Each row of a before or after table is a point. One or more steps were done to the points. Then noise was added and the rows were shuffled. The steps act on columns, c1 being the first. What was done? A step turns or swaps two columns, mirrors them in a line or flattens them onto one, adds a multiple of one to another, or multiplies or shifts one. Angles are multiples of 10 degrees, from the lower column toward the higher: turns from -170 to 170, lines from 10 to 170 but not 90. Use the fewest steps. Two steps may share a column if one is a turn and the other turns, adds or multiplies; they go together, in the order done. Otherwise the lowest column goes first.

Before:
[[ 0.6  3.5  2.2]
 [-1.5  4.2 -4.4]
 [ 3.0 -1.6  1.8]
 [ 2.7 -2.9 -3.0]
 [-1.6  0.8 -2.3]
 [-3.3 -4.2  2.4]
 [-2.6 -4.4 -2.7]
 [-0.3  5.0 -5.7]
 [ 5.8 -0.4 -0.4]
 [ 2.1  2.7  0.1]
 [ 3.1  2.4 -1.0]
 [ 2.3 -1.8 -0.7]
 [-0.4  2.2  2.5]
 [-3.0 -3.1 -3.8]]
After:
[[-5.7 -8.9 -1.7]
 [-2.4  7.2  3.2]
 [-4.7  1.6 -1.3]
 [ 0.3  4.8 -0.3]
 [-0.8 -3.6  0.3]
 [-0.8  5.3  1.1]
 [-0.2 -6.0 -1.9]
 [-6.5 -8.5  3.6]
 [-4.8  8.3 -3.4]
 [-6.0 -6.1 -2.7]
 [ 0.0 -3.0  2.7]
 [-3.3  4.5  3.4]
 [-3.3  9.8 -4.8]
 [ 2.7 -0.7  0.6]]
Steps: shift c1 by -3.0; multiply c2 by 2; shift c3 by 1.0

Before (13 x 4):
[[-6.2 -6.3  2.4 -4.6]
 [-5.0  2.3 -3.1 -1.6]
 [ 1.4 -5.0  5.7  1.0]
 [-3.2 -1.8 -4.3  7.5]
 [-1.0 -6.2 -0.6 -1.8]
 [-0.2 -2.3 -4.6  4.3]
 [ 0.1  3.6  3.7 -4.6]
 [-6.2  1.5 -2.2  5.7]
 [-3.7 -5.4  5.8 -1.4]
 [ 1.5 -1.2 -3.3  7.2]
 [-2.4 -0.3  3.8 -0.8]
 [ 0.0  2.1  6.8 -3.8]
 [-0.7  5.2  4.9  1.3]]
After:
[[ 1.3  4.1  4.3  0.8]
 [-2.8 -8.1  2.2 -2.6]
 [-1.0 -2.8 -4.1  4.8]
 [ 0.8  3.5  3.9 -3.1]
 [-1.1 -2.0 -4.2  4.0]
 [-0.6 -0.1 -3.0  3.5]
 [-2.3 -6.1  5.8 -1.1]
 [ 0.5  0.6 -3.1 -1.2]
 [ 0.4 -1.1  4.2 -0.3]
 [-0.3 -0.6 -2.9  4.6]
 [-1.7 -4.4  6.0  0.4]
 [ 1.5  2.0  6.6 -2.7]
 [-1.5 -6.1 -0.5 -0.7]]
Steps: flatten c1 and c2 onto the line at 70 degrees; multiply c4 by 0.7

Before, 8 rows:
[[ 1.5  0.8 -4.9 -2.9 -1.4  6.6]
 [-0.7  1.7  1.1 -0.5  1.5 -4.5]
 [-4.4 -1.4 -7.4  0.6 -4.4  5.1]
 [ 1.2  4.3 -0.6  1.3  4.2 -1.6]
 [-4.5  4.2  1.3  1.0 -1.7  5.3]
 [-3.7  1.5 -9.0 -6.6 -3.6 -1.1]
 [-1.4 -1.1 -0.5 -5.5  3.9  1.9]
 [-5.2  2.2  0.6  1.2  4.2  2.7]]
After, 8 rows:
[[ -3.3  -0.9   9.0   1.3  -3.2   1.0]
 [ -1.1  -3.9   2.0  -4.3  -0.4  -1.0]
 [ -0.5   1.1  -3.8  -1.4   0.1   2.8]
 [ -2.5  -2.0   6.2  -6.4 -10.2   6.7]
 [  1.2  -0.7   7.9  -2.6  -4.4  -1.9]
 [  0.9   4.4  -0.6  -1.2   3.2   1.6]
 [ -3.3   4.2   2.5  -1.4  -3.1  -4.9]
 [ -3.7   2.6   1.4  -0.1   4.2  -2.4]]
Steps: multiply c1 by 0.7; turn c2 and c4 by -30 degrees; add 1 times c4 to c5; turn c3 and c6 by -140 degrees
